Every row gives one point. The window is the flat piece filled in between its corners: a triangle in 3 columns, a solid with four corners in 4, and so on. A path goes straight from each point to the next, and from the last back to the first. List the points from which the path goes on through the window.

Window, 3 rows:
-.22; -.35; .12
.59; .37; .26
-.71; -.19; .08
Path:
(1): .40; .41; -.24
(2): -.20; -.32; -.29
(3): -.26; -.31; .42
(4): -.89; -.34; .65
(5): -.71; -.47; -.29
(6): .53; .25; -.22
(7): .24; .14; .50
(8): .22; .04; .47
(9): .50; -.04; -.36
(10): .08; -.01; -.26
(11): .10; -.07; .38
(12): -.22; .12; .41
(13): -.13; .19; -.08
(14): -.05; -.11; -.06
(15): .00; -.07; .65
(16): .51; .19; .66
Through the window after points: 2, 6, 10, 14, 16

Window:
-.43; -.94; .62; -.06; .01; .07
.25; -.10; .06; -.11; .78; .36
.53; .50; .36; -.08; -.55; .13
.59; -.04; .00; .18; -.56; -.05
-.07; -.52; -.46; -.48; -.36; -.29
-.41; -.28; -.68; .03; .34; -.42
Path:
(1): -.22; -.14; -.45; -.23; .05; .65
(2): .21; -.18; .09; -.03; .66; .01
(3): .29; -.48; .45; .04; -.14; -.31
(4): -.24; -.18; -.13; -.03; -.34; .64
(5): -.01; -.31; -.22; -.03; -.28; .15
(6): .30; -.37; .07; -.27; -.26; -.38
(7): .31; -.03; .39; .01; .01; -.04
(8): .02; .06; .03; .03; -.12; .59
(9): -.47; -.39; -.16; .17; -.59; .41
(10): .41; -.29; .37; -.18; -.56; -.60
(11): .12; -.32; .13; -.14; -.33; -.52
(12): .01; -.33; -.23; .00; -.37; .17
(13): -.15; -.77; .19; .12; -.21; .30
(14): -.08; -.52; .33; -.18; .10; -.31
(15): .44; -.29; .10; -.39; -.32; -.57
(16): .06; -.24; -.08; -.17; -.33; .22
Through the window after points: 1, 3, 5

Window, 9 rows:
-.12; -.16; .04; .39; .09; .31; -.77; -.02; -.32
.08; -.14; .94; .16; .40; .08; -.26; -.36; .63
-.87; -.04; .50; -.22; .27; -.30; -.71; .09; -.47
-.69; -.31; -.12; .64; -.07; .40; .23; .93; -.37
.24; .15; -.72; .75; .45; .42; .36; -.18; -.04
.12; -.52; .57; .25; .57; .17; .17; -.21; -.37
-.22; -.58; .10; -.14; -.05; -.72; -.31; -.39; -.24
-.20; -.12; .36; -.16; -.15; .54; -.09; -.33; -.40
.72; .38; -.52; .68; -.07; -.06; .43; .32; -.55
Path:
(1): -.02; .07; .33; .70; -.05; -.02; .11; -.33; -.21
(2): .03; -.30; -.06; .07; .38; -.15; -.19; .26; -.04
(3): .04; .06; -.07; -.22; .43; .23; .07; .52; -.05
(4): -.15; -.01; -.18; .69; .02; .17; -.10; -.50; -.25
(5): -.31; -.02; .58; .78; -.11; .35; .22; -.20; -.21
(6): .06; -.20; .10; -.21; .37; .10; -.04; -.03; -.02
(7): .09; -.60; .03; -.17; .16; -.35; -.33; -.07; -.14
(8): -.57; -.23; .26; .24; -.15; -.57; -.08; -.56; -.40
Through the window after points: 7
